Each row is a point. The last column is the point's height on a tilted bowl or saddle (a function of degree 2), plus a little noise. Count its main directions that bend up, bend down and stay straight.

Points (16 x 4):
[[-47 -16  16 -28]
 [-16   9 -25   4]
 [ -8   9 -29   6]
 [ 24  17  -2  16]
 [ 14  95  25  80]
 [-36 -53 -34 -67]
 [-45  22  -7  -5]
 [-39  65   4  40]
 [ 19 -21  29 -19]
 [ 67 -12  38 -64]
 [-13  39   4  34]
 [-64  43  -5 -10]
 [-21  30 -35  13]
 [ 17   0   2   5]
 [ -8   5  33   9]
 [ -3  28  24  30]]
Directions: 0 up, 1 down, 2 straight

Points (25 x 5):
[[-29 -19 -21 -45  32]
 [ 27  36 -72  26  37]
 [ 15  13 -30  -9  20]
 [ -9 -55   5  81  39]
 [ -3  13  44 -21  16]
 [ 36 -29 -24  14   8]
 [ 18  66  -8  -3  30]
 [-13 -76 -50 -46  51]
 [ 24 -55 -66  30  42]
 [-53 -17  36 -43  29]
 [  0 -19  48 -12   5]
 [  3 -31  -2 -17   7]
 [-20 -15 -78  32  61]
 [-23   0 -13   7  24]
 [ 15 -28  61  -1   3]
 [ 65 -31  -4  -1   8]
 [ -9 -14 -48 -20  37]
 [-39  42  59  41  74]
 [  7   7  56  21  12]
 [-28 -50 -11 -41  21]
 [ 54 -77 -15 -14  31]
 [ 16  23  -4  27   6]
 [-15  33 -77 -22  78]
 [ 17 -26   8  32   0]
 [-70 -16  13 -13  47]]
Directions: 3 up, 0 down, 1 straight

Points (42 x 7):
[[ 46 -25 -11   4 -15  18  -1]
 [-89  28 -31  35   3 -22 -14]
 [  5 -38 -95  45 -23   9 -60]
 [ 19 -12  34 -34   7 -61 -31]
 [ -2  20  -1  32 -45 -12 -17]
 [-29 -34  17  31 -69 -51 -15]
 [-36  24 -20  41 -44  41 -52]
 [ -4 -21  86 -54  -3 -41 -68]
 [-10  25   9  38  22  -9 -17]
 [ 39  37  -5  25  -4  48  -6]
 [ 56  25   5   7  11 -32  15]
 [ 72 -12  -5 -58  35  21  18]
 [ 27 -17   7  12 -35 -35  -4]
 [ 26 -17  33  -5 -10  33 -28]
 [-22  38  44  15 -15 -21 -39]
 [ 38  12 -48 -38  12 -53  15]
 [ -4  32 -49  -2 -14  43   3]
 [-30  35  48  46 -85  31 -44]
 [ 59  -2  18  50  87 -58  17]
 [ 10  12 -10  23 -34  40 -24]
 [  9  42 -10  45 -33  55 -33]
 [ 35  54  18 -22  -6 -13  -5]
 [ 61  17  23 -30 -25  -8  -4]
 [  4 -49  -7 -51   3 -40 -24]
 [ 34 -36 -14   5  11 -26   4]
 [-58  10 -16  51  43  -6  -8]
 [ 16 -43   1  -4  16 -25  -4]
 [ 31  24 -19  20 -10  20   4]
 [-14  42  27  21  57  69 -61]
 [-10 -48 -20 -20  20  72 -22]
 [-33 -51  31 -40 -44   6 -27]
 [ 14   3  25   1 -53  13 -17]
 [-24   0  46  70  19  37 -95]
 [ -8  20  11  31  17  67 -57]
 [-54 -52 -66  -1 -45 -14 -73]
 [-20 -22 -36 -11  28  13   5]
 [ 20   2  27 -28  62 -40  -7]
 [ 23 -23  12 -57 -23 -60 -44]
 [ 59   6  14 -53  18  -8  -5]
 [-10  33  87 -34 -74   5 -57]
 [  4 -53  42 -59 -25  -3 -29]
 [ 12 -16 -53  15   2 -69  -5]]
Directions: 2 up, 2 down, 2 straight

Points (61 x 9):
[[ 43 -74  32 -14   0 -46  12  18   8]
 [ 39  -5  42  18  -5   5 -37 -25 -66]
 [-10 -92 -44  16   4  61   8  65  54]
 [ 32 -50 -38 -56   2   4  17  45  38]
 [ -4 -56  -9 -27  12  26  -3  27  17]
 [ 11 -13  39  13  22 -21  52  -2  -4]
 [ 33   0  37   3 -42  -4  35 -32 -41]
 [  4  -7 -24 -46  -1   2  26 -16  18]
 [ -4  25   3  26  16  -6 -17 -24 -21]
 [-20  38   2  -3 -31   4  37  -9 -29]
 [ 56  -6  74   9 -58 -12 -27  68  95]
 [-26 -45  30 -15  31  52  32  38  66]
 [ 62   3  11   4  56 -15  15  19   7]
 [-17  54  12 -46  -2 -22 -15 -31  22]
 [-29  56  -7   3  30 -12   0  44  34]
 [ 30 -31   6 -31 -26  -9 -13  -2 -25]
 [  8 -26   4  46  63 -16 -19 -10   2]
 [-18  38  -3  35  32 -16 -10 -34  -9]
 [ -3  16 -12   4   6  39 -21 -15 -21]
 [ 11 -15 -11   2  19 -24 -52 -24 -25]
 [ 14  35 -38  24 -17  32  -6  14  -3]
 [-46  -8  95  32  31   1 -22  22 -17]
 [ -4  56  13  13 -48 -23 -43  22  31]
 [-23  31  28  48 -28 -10 -55   9   3]
 [ -1 -16  40  37  -2   4  21 -15 -28]
 [  1  21 -45 -35 -11 -18  -5   4  13]
 [ -6 -28 -54  13 -36  -4  31 -10 -10]
 [ -4  24  -6  30 -19  -6 -34  53  32]
 [-15  41  21 -35  12 -13 -35  22  38]
 [  4 -20  35  -8  -7  -3  31 -53 -33]
 [ 15  33  26  -4 -13   7   5 -60 -58]
 [  3  21 -20 -33  14  24  -5 -16   8]
 [-10  -6 -80  10 -73 -69  -9  44  19]
 [ -4 -34   5  -2 -22 -25   8  11 -10]
 [-31 -25  20  18  17   3   4  44  13]
 [ -9 -10 -13  36  11  -1 -54  62  29]
 [ 19 -20   5 -26 -80 -35   3  77  58]
 [ 41  12  -1 -21  -8  59  18 -27 -12]
 [-44  -7 -16  30  16  20 -34  -1  -5]
 [ 17  10 -31  -9  35  -6 -18 -30   5]
 [ 23  12   3 -23  29 -25 -30  -7   3]
 [ 65 -48 -10 -26  33   4 -37  35 -22]
 [ -3 -17 -36   7 -42 -22  34   2 -14]
 [-16 -36   0 -13  -7   2  12  19   4]
 [-18 -42 -19  14   7  10   0 -39  -7]
 [ 29 -51 -27 -15 -18 -33  -3  13 -12]
 [ -5   7  75 -31 -76 -31  23 -29 -32]
 [ 59 -41 -15  60  23  20  -4 -41 -38]
 [-18 -10  32 -80 -14  29  26 -35  48]
 [-18   5   8  27  22  17  29 -43 -24]
 [ 37  -5  51 -56  18  -5 -21  34  47]
 [-39  -9  35  17 -11  63  -1 -10 -26]
 [-77  -4   1 -23 -41  27 -52 -11 -60]
 [-67 -36 -14  -1 -28 -38 -36   0 -29]
 [-18  18 -13 -14 -33  -5  47  21  -6]
 [-17  23  -7   1  23  37 -52  28   4]
 [-68 -19  13  47  40 -42 -18  70  27]
 [-49 -33  48 -16 -45  -4  53 -15 -20]
 [-11 -54   9  29  23  14 -19 -37 -15]
 [ -1 -22 -26  17  25  10   9 -26   3]
 [ 25 -26 -33  16 -10  10  27 -46 -20]]
Directions: 3 up, 2 down, 3 straight
